Rows are points. Each copy is the shape, with its points in the same order, stretched, turned, moved and blurred by noise. Is it also mirrored, or only turned?

Shape (8 x 3):
0:  0.58  0.26 -0.02
1:  0.60  0.65  0.59
2:  0.10 -0.47  0.40
3:  0.13  0.58 -0.37
4: -0.34  0.24 -0.24
5: -0.38 -0.12 -0.45
6: -0.34 -0.17  0.44
7: -0.19  0.05  0.15
Copy 1 (8 x 3):
0:  0.46  0.21 -0.03
1:  0.74  0.52  0.54
2:  0.10 -0.62  0.54
3: -0.01  0.59 -0.25
4: -0.46  0.25  0.03
5: -0.58 -0.06 -0.13
6: -0.31 -0.16  0.68
7: -0.19  0.04  0.28
Copy 1 is: only turned
Copy 2 (8 x 3):
0:  0.04 -0.62 -0.40
1: -0.37 -0.95  0.14
2:  0.38 -0.06  0.39
3: -0.50 -0.30 -0.69
4: -0.48  0.18 -0.33
5: -0.23  0.50 -0.36
6: -0.24  0.22  0.47
7: -0.25  0.07  0.08
Copy 2 is: mirrored
Copy 3 (8 x 3):
0:  0.35  0.18  0.00
1:  1.03  0.18 -0.30
2:  0.41 -0.66 -0.15
3: -0.05  0.50 -0.33
4: -0.22  0.05 -0.53
5: -0.45 -0.12 -0.20
6:  0.21 -0.60 -0.68
7:  0.04 -0.32 -0.46
Copy 3 is: mirrored

Shape (8 x 4):
0:  0.08  0.23  0.47  0.01
1:  0.06 -0.04 -1.10 -0.62
2: -0.02 -0.24 -0.15  0.22
3: -0.81  0.24  0.47 -0.39
4: -0.02 -0.33 -0.22  0.08
5:  0.36 -0.29 -0.23 -0.50
6: -0.41  0.50  0.32  0.29
7:  0.08  0.60 -0.37 -0.14
Copy 1 (8 x 4):
0:  0.05  0.30  0.61 -0.16
1:  0.54 -0.38 -0.80 -0.49
2:  0.20 -0.24  0.20  0.24
3: -0.69 -0.12  0.55 -0.60
4:  0.27 -0.37  0.14  0.12
5:  0.71 -0.28  0.08 -0.40
6: -0.52  0.36  0.38  0.06
7:  0.08  0.42 -0.27 -0.25
Copy 1 is: only turned
Copy 2 (8 x 4):
0:  0.10  0.22  0.31 -0.15
1:  0.06 -1.15 -0.56  0.62
2:  0.15  0.06 -0.42  0.12
3: -0.87 -0.08  0.30 -0.27
4:  0.09 -0.06 -0.55  0.07
5:  0.40 -0.67 -0.25 -0.17
6: -0.40  0.38  0.34  0.17
7:  0.00 -0.36  0.23  0.52
Copy 2 is: mirrored

Shape (9 x 6):
0:  0.54  0.31 -0.55 -0.68 -0.25  0.30
1: -0.06  0.09  0.49  0.20  0.55 -0.30
2: -0.47 -0.38 -0.04  0.17 -0.18  0.81
3:  0.09 -0.11 -0.37 -0.26 -0.55  0.11
4:  0.29  0.51  0.38 -0.20  0.01 -0.66
5:  0.11 -0.42 -0.27 -0.83 -0.52  0.07
6:  0.32  0.02  0.06  0.47  0.45 -0.37
7: -0.40  0.19  0.12  0.35  0.25 -0.45
8:  0.37  0.24  0.46  0.34  0.00 -0.28
Copy 1 (9 x 6):
0:  0.67  0.11 -0.12 -0.68 -0.54  0.38
1:  0.00  0.07  0.34  0.09  0.64 -0.27
2: -0.30 -0.06  0.03  0.15  0.04  1.12
3:  0.07 -0.04 -0.12 -0.28 -0.49  0.34
4:  0.22  0.36  0.18 -0.21 -0.07 -0.71
5: -0.10 -0.27  0.22 -0.80 -0.64  0.42
6:  0.38 -0.26 -0.06  0.27  0.44 -0.35
7: -0.29  0.30 -0.22  0.14  0.43 -0.21
8:  0.27  0.21  0.29  0.39 -0.05 -0.45
Copy 1 is: only turned
Copy 2 (9 x 6):
0:  0.65  0.50 -0.33 -0.06 -0.58 -0.27
1: -0.31 -0.06  0.51  0.11  0.40 -0.64
2: -0.59 -0.27 -0.13 -0.06 -0.47  0.22
3:  0.33  0.27 -0.16 -0.06 -0.28  0.30
4:  0.31  0.59  0.66  0.20  0.31 -0.44
5:  0.52  0.26 -0.07 -0.61 -0.34  0.25
6:  0.05 -0.18  0.14  0.42  0.51 -0.57
7: -0.48  0.24  0.25  0.25  0.57 -0.23
8:  0.10  0.08  0.64  0.53  0.16 -0.26
Copy 2 is: mirrored
Copy 3 (9 x 6):
0:  0.35 -0.51 -0.47 -0.75  0.01 -0.26
1: -0.23  0.18 -0.19  0.64  0.89 -0.40
2: -0.73 -0.48 -0.11  0.40 -0.33  0.29
3: -0.06 -0.43 -0.25 -0.20 -0.34 -0.49
4:  0.30  0.38 -0.05 -0.04  0.61 -0.83
5: -0.20 -0.94  0.00 -0.44 -0.19 -0.69
6:  0.20  0.08 -0.60  0.77  0.66 -0.46
7: -0.45  0.45 -0.38  0.47  0.36 -0.62
8:  0.37  0.26 -0.05  0.58  0.43 -0.47
Copy 3 is: only turned

Shape (14 x 8):
0: -0.30  0.12 -0.05  0.25  0.21  0.15 -0.39  0.18
1:  0.43 -0.37 -0.02 -0.33 -0.27 -0.15  0.05  0.46
2: -0.55  0.35 -0.02 -0.25  0.52 -0.42 -0.41 -0.07
3: -0.45 -0.11  0.10 -0.20 -0.51  0.21  0.20  0.62
4:  0.04  0.20  0.41 -0.19 -0.26  0.25  0.09  0.14
5:  0.47 -0.60 -0.43  0.27 -0.29 -0.31  1.01 -0.14
6:  0.58 -0.73 -0.21  0.02 -0.05  0.01  0.14  0.50
7:  0.56  0.55 -0.91  0.03  0.36 -0.51 -0.16 -0.09
8:  0.51 -0.27 -0.20  0.36 -0.22 -0.25  0.32  0.64
9:  0.09 -0.15  0.41 -0.31  0.17  0.42  0.24  0.53
10: -0.20  0.37 -0.10  0.28  0.18 -0.88 -0.48 -0.31
11: -0.46  0.16  0.00 -0.55 -0.15  0.09 -0.27 -0.26
12:  0.69 -0.66 -0.02  0.71 -0.32  0.25 -0.24  0.55
13: -0.64  0.46 -0.45 -0.15  0.38 -0.38 -0.44 -0.31
Copy 1 (14 x 8):
0: -0.28  0.12 -0.39 -0.07 -0.54  0.31 -0.38  0.14
1:  0.25 -0.33  0.14 -0.31  0.49  0.08 -0.20  0.37
2: -0.23  0.21 -0.30 -0.58 -0.76 -0.34 -0.43 -0.06
3: -0.69 -0.23  0.19 -0.33 -0.05  0.59  0.02  0.16
4: -0.13  0.29  0.33 -0.20  0.01  0.45 -0.07 -0.09
5:  0.18 -0.68 -0.11  0.23  0.61 -0.28  0.74 -0.05
6:  0.38 -0.69 -0.01 -0.08  0.44  0.30 -0.03  0.47
7:  0.31  0.56 -0.90  0.02  0.07 -0.76 -0.14  0.41
8:  0.27 -0.22  0.03  0.14  0.23  0.05  0.20  0.71
9:  0.18 -0.02  0.26 -0.56 -0.21  0.74  0.01  0.22
10: -0.09  0.27 -0.14  0.12 -0.60 -0.78 -0.57 -0.07
11: -0.55  0.18 -0.17 -0.48 -0.15  0.15 -0.41 -0.45
12:  0.48 -0.55  0.01  0.66  0.27  0.62 -0.32  0.70
13: -0.45  0.26 -0.65 -0.33 -0.62 -0.42 -0.41 -0.13
Copy 1 is: mirrored
Copy 2 (14 x 8):
0: -0.20  0.13  0.03  0.21  0.27 -0.03 -0.26  0.01
1:  0.31 -0.40 -0.24 -0.31  0.01  0.06  0.23  0.71
2: -0.49  0.17  0.23 -0.58  0.56 -0.33 -0.21 -0.14
3: -0.47 -0.40 -0.07  0.08 -0.14  0.38  0.50  0.48
4:  0.08  0.00  0.25 -0.14  0.01  0.44  0.34  0.15
5:  0.66 -0.92 -0.67 -0.10  0.31 -0.04  0.90 -0.11
6:  0.55 -0.63 -0.45  0.09  0.25  0.07  0.08  0.72
7:  0.35  0.51 -0.92 -0.61  0.37 -0.46 -0.11 -0.10
8:  0.49 -0.20 -0.51  0.22  0.19 -0.20  0.55  0.63
9:  0.04 -0.23  0.17 -0.01  0.49  0.69  0.17  0.57
10: -0.03  0.30  0.15 -0.45  0.24 -0.99  0.03 -0.31
11: -0.44 -0.24  0.16 -0.62 -0.11  0.24 -0.09 -0.20
12:  0.80 -0.24 -0.25  0.81 -0.13 -0.10 -0.06  0.65
13: -0.58  0.16 -0.14 -0.59  0.33 -0.40 -0.30 -0.48
Copy 2 is: only turned
Copy 3 (14 x 8):
0: -0.37  0.35 -0.34  0.43  0.28  0.10 -0.32  0.18
1:  0.31  0.00  0.01 -0.28 -0.33  0.12  0.20  0.58
2: -0.20  0.38 -0.66 -0.14  0.60 -0.44 -0.48 -0.09
3:  0.17 -0.43 -0.73  0.29 -0.27  0.25 -0.18  0.57
4:  0.52  0.08 -0.38  0.14 -0.14  0.39 -0.33  0.15
5:  0.56  0.16 -0.13  0.48 -0.83 -0.48  0.95  0.03
6:  0.11  0.06  0.27  0.06 -0.23  0.11  0.68  0.64
7: -0.24  1.41 -0.27 -0.21 -0.21 -0.53  0.15  0.25
8:  0.30  0.30  0.09  0.44 -0.41 -0.21  0.35  0.80
9:  0.58 -0.08 -0.26  0.25  0.37  0.63  0.09  0.40
10: -0.18  0.62 -0.16 -0.01  0.06 -1.01 -0.60 -0.12
11: -0.09 -0.02 -0.76 -0.33 -0.04  0.20 -0.41 -0.30
12: -0.22  0.13  0.71  0.55 -0.48  0.29  0.22  0.64
13: -0.49  0.62 -0.83 -0.12  0.31 -0.51 -0.45 -0.29
Copy 3 is: mirrored

Shape (14 x 9):
0: -0.40 -0.16  0.60  0.58  0.44 -0.51  0.53  0.58 -0.59
1: -0.43 -0.18  0.41  0.04  0.16  0.27  0.07  0.06 -0.12
2:  0.47 -0.24  0.98  0.25 -0.25 -0.56  0.12 -0.33 -0.17
3: -0.41 -0.30 -0.11  0.61 -0.46 -0.02  0.40  0.48 -0.63
4:  0.14 -0.38  0.65  0.13 -0.46 -0.66 -0.45 -0.26 -0.41
5: -0.22  0.05  0.01 -0.35  0.29  0.40 -0.33  0.33 -0.30
6:  0.19  0.74  0.70  0.16 -0.49 -0.60 -0.03 -0.52 -0.10
7: -0.35 -0.08  0.50 -0.38 -0.57 -0.45  0.05 -0.57 -0.25
8:  0.25  0.00 -0.02 -0.21 -0.57  0.18  0.35  0.20 -0.04
9: -0.06  0.70 -0.06  0.29 -0.41  0.24  0.20 -0.26 -0.46
10: -0.29  0.06  0.95  0.08  0.44  0.32 -0.09 -0.13 -0.12
11:  0.34 -0.10  0.36 -0.15  0.41 -0.11 -0.01 -0.49  0.14
12: -0.29  0.11 -0.03 -0.28  0.15 -0.23  0.26  0.15  0.46
13: -0.34 -0.36  0.01  0.73  0.28 -0.68 -0.49  0.42  0.22
Copy 1 (14 x 9):
0: -0.35 -0.62  0.56  0.42  0.76 -0.05  0.59  0.25 -0.48
1: -0.23 -0.38  0.26 -0.15 -0.01  0.16 -0.13 -0.03 -0.48
2:  0.50 -0.90  0.10  0.70  0.04 -0.19  0.26 -0.56  0.20
3: -0.39 -0.70 -0.24  0.30  0.09  0.65  0.76  0.66 -0.21
4:  0.36 -0.93 -0.28  0.46 -0.35 -0.56  0.25 -0.18  0.18
5:  0.12  0.21  0.28 -0.32 -0.42  0.14 -0.20  0.51 -0.27
6:  0.34 -0.10  0.04  0.73 -0.36 -0.49  0.53 -0.99 -0.06
7:  0.14 -0.68 -0.36 -0.25 -0.34 -0.33  0.56 -0.56 -0.06
8:  0.37 -0.29 -0.09  0.10 -0.31  0.69  0.37 -0.04  0.28
9:  0.11  0.41 -0.39  0.51 -0.36  0.32  0.47 -0.30 -0.48
10:  0.03 -0.20  0.59  0.06 -0.08 -0.12 -0.39 -0.39 -0.72
11:  0.28 -0.03  0.05  0.07  0.11 -0.08 -0.46 -0.54  0.27
12: -0.42  0.10  0.44 -0.25 -0.03  0.23  0.15 -0.12  0.38
13: -0.67 -0.33  0.24  0.60 -0.08 -0.34 -0.21  0.48  0.36
Copy 1 is: only turned
Copy 2 (14 x 9):
0:  0.21 -0.52  0.39  0.29 -0.62 -0.86  0.35  0.12 -0.57
1: -0.22 -0.15  0.34  0.14  0.07 -0.22  0.04 -0.23 -0.29
2:  0.92  0.53  0.21  0.01 -0.24 -0.21  0.34 -0.24 -0.01
3: -0.57 -0.12 -0.22  0.04 -0.80 -0.40  0.40  0.02 -0.66
4:  0.68  0.60 -0.28 -0.36  0.06 -0.31  0.10 -0.17 -0.39
5: -0.38 -0.33  0.26 -0.41  0.05 -0.18 -0.54 -0.10 -0.18
6:  0.48  1.00  0.01 -0.12 -0.24 -0.53 -0.19  0.04  0.48
7:  0.03  0.54 -0.18 -0.34  0.34 -0.55  0.25 -0.41  0.08
8: -0.32  0.20  0.06 -0.47 -0.48  0.13  0.21 -0.09  0.21
9: -0.51  0.44 -0.13 -0.06 -0.78 -0.34 -0.38 -0.18  0.24
10:  0.20  0.07  0.78  0.31  0.16 -0.32 -0.24 -0.36 -0.15
11:  0.51  0.00  0.06  0.06  0.14  0.04 -0.13 -0.37  0.34
12: -0.20 -0.22  0.03 -0.04  0.18 -0.24  0.20  0.25  0.36
13:  0.35 -0.12 -0.52  0.27  0.10 -0.19  0.09  0.71 -0.67
Copy 2 is: mirrored
Copy 3 (14 x 9):
0: -0.49 -0.86  1.08  0.38  0.17 -0.41  0.44  0.13 -0.33
1: -0.28 -0.45  0.30  0.01 -0.27  0.21 -0.06 -0.04 -0.26
2:  0.07 -0.15  0.85  0.03 -0.32 -0.33 -0.24 -0.35  0.58
3: -0.43 -0.20  0.54  0.54 -0.41 -0.71  0.55  0.24 -0.47
4: -0.19 -0.38  0.57 -0.06 -0.48 -0.89 -0.35 -0.25  0.43
5:  0.04 -0.70 -0.09 -0.12 -0.08 -0.07 -0.20  0.53 -0.45
6: -0.31  0.49  0.73 -0.14 -0.01 -0.27 -0.53  0.22  0.76
7: -0.46  0.19  0.47 -0.60 -0.57 -0.42 -0.01 -0.32  0.28
8:  0.20  0.21  0.18 -0.03 -0.39 -0.15  0.36  0.35  0.13
9: -0.15  0.65  0.39  0.13 -0.19 -0.18 -0.42  0.48 -0.22
10: -0.20 -0.60  0.47 -0.12 -0.21  0.55 -0.58 -0.03 -0.14
11:  0.28 -0.14  0.10 -0.15  0.20  0.06 -0.40 -0.23  0.23
12: -0.31 -0.16  0.02 -0.11  0.39  0.14  0.47  0.19  0.22
13: -0.62 -0.82  0.09  0.82  0.48 -0.75  0.17  0.17  0.22
Copy 3 is: only turned
Copy 4 (14 x 9):
0: -0.26  1.00 -0.29  0.83  0.48 -0.42  0.65 -0.09 -0.77
1: -0.38  0.49  0.25  0.27  0.20  0.06  0.45 -0.25 -0.23
2:  0.07  0.72  0.29 -0.29 -0.30 -0.77  0.54 -0.15 -0.90
3: -0.13  0.75 -0.62  0.71 -0.26  0.22  0.43 -0.49 -0.23
4: -0.55  0.70  0.09 -0.47 -0.46 -0.63  0.43 -0.47 -0.83
5: -0.50  0.56 -0.06 -0.03  0.48  0.34 -0.23 -0.11 -0.01
6: -0.16  0.29  0.48 -0.11 -0.66 -0.33  0.06  0.31 -1.24
7: -0.59 -0.11  0.18 -0.20 -0.31 -0.08  0.61 -0.37 -0.93
8:  0.16  0.24 -0.32  0.07 -0.28  0.26  0.37  0.14 -0.21
9: -0.04  0.45  0.20  0.36 -0.56  0.53 -0.22  0.01 -0.86
10: -0.46  0.65  0.76  0.09  0.41 -0.21  0.50  0.03 -0.60
11:  0.15  0.21  0.38 -0.19  0.23 -0.52 -0.05 -0.10 -0.41
12: -0.19 -0.20 -0.08  0.46  0.23 -0.34 -0.01  0.16 -0.05
13: -0.59  0.89 -0.06  0.55  0.05 -0.96 -0.22 -0.30  0.22
Copy 4 is: mirrored
